Every row gives one point. Any point is a mix of the corners, with weights that add up to 1. It lies inside the corners' shape when no weight is negative. Say inside or outside, and name the corners with a negative weight.

Corners:
(1): [ -2.0 -17.0]
(2): [-25.2 -24.8]
(3): [12.2 25.0]
Points:
[ 8.2 15.5] => inside
[-18.4 -18.3] => inside
[-7.1 -2.0] => inside
[-7.5 -2.7] => inside
[ 1.6 15.2] => outside (1)
[-13.8 -25.6] => outside (3)
[3.7 1.9] => inside

Corners:
(1): [ 23.9 -12.3  17.5  23.7  10.5  11.6]
(2): [ 19.9   4.2  33.4 -18.5  33.4  25.3]
(3): [ -2.0   3.4   1.0  13.6 -19.4  17.0]
(4): [-15.4   8.3 -37.3  -1.9 -21.2 -14.8]
(5): [ 29.0 -18.7  17.6 -20.1   7.4  24.9]
(6): [-36.3  -9.4 -24.8   7.1 -13.9  -4.9]
(7): [-11.6  -3.8   0.7  16.2 -32.1 -16.6]
Points:
[ -7.6  -3.5   8.6  -2.3 -11.5   9.2] => outside (1, 4)
[ -0.9  -5.4   5.2   8.4 -16.0  -3.5] => inside
[  0.2   4.4   0.4  -4.0 -17.7   4.3] => outside (1, 6)
[22.9 -6.9 18.3 -1.2  3.8 16.5] => outside (6)
[ -3.2 -10.2  -2.8   1.4  -4.6  -1.9] => outside (3)
[ 5.8 -4.6  7.7 19.2  0.0  4.5] => outside (5)
[ -4.9  -4.2   1.9  12.8 -20.6  -8.1] => inside

Corners:
(1): [ 23.3   2.5   7.0 -34.6 -27.6  11.5   4.0  34.2   0.5   5.6 -21.3]
(2): [-11.3  40.8  10.3   8.1  36.3  12.1  -9.0  -3.6   6.4 -15.9  15.2]
(3): [ 11.4  22.5 -23.3  12.2  37.4   0.5  -5.6  -4.8  -7.6   5.4  -0.2]
(4): [ 9.8 11.4  2.9  2.9 14.4 -5.4 -1.6 14.0  4.9  3.2 34.5]
(5): [ -4.6 -12.1   0.4   7.5  26.2  -3.9 -35.1   3.7  -1.5   0.3 -10.4]
(6): [ 39.6   9.9   2.1  13.6  -2.7  20.1  -7.3  31.7  -3.2 -12.6  -1.1]
(7): [-30.2  38.0  11.2  21.8  17.6 -13.2  -9.1   9.7  -9.9  18.2  13.8]
(8): [ -9.6  21.6  11.5  29.1   7.0 -13.3  -9.8 -23.5  19.1   9.5  -0.6]
(9): [ 42.7   9.6 -10.2 -18.1 -12.7  -5.3 -12.7  28.8 -14.6 -27.6 -14.0]
(10): [-10.0 -42.9  19.0   1.1   6.0  -3.3  27.2   3.6  -0.7  -0.2 -10.0]
(11): [-10.2 -40.3  40.2  -3.1 -21.7   7.9   2.9  -6.6 -24.6  16.5 -13.8]
(12): [-22.6 -44.0  -9.0   4.6 -13.0  11.1  13.8   6.7  -8.4 -10.1  -5.6]
Points:
[  6.2 -11.3   4.5  -0.1   2.7   8.2  -0.3   6.2  -0.6   1.4  -4.5] => outside (7, 9)
[ 1.5 -9.9 10.2  2.6  1.6  2.6  4.0  7.4 -3.8  0.6 -9.3] => outside (4)
[ 9.6  1.7  3.9  4.6  8.7  2.2 -7.1 13.1 -0.7 -1.1  5.4] => inside
[ 4.6 16.1  6.4 -0.7 10.4  8.0 -4.2  9.9  0.7 -5.2  1.6] => inside
[-12.8 -15.9  17.6  -1.8  -8.3  15.0  19.8  14.2 -13.0  12.1   7.9] => outside (5, 8, 9)
[ 0.3  7.3  6.6  9.5  5.6  2.4 -5.0  2.6  2.4 -1.1 -0.5] => inside
[  0.7 -20.6  12.0  -1.5   1.2  -0.7  10.7   8.2  -3.9  -1.9  -7.9] => inside
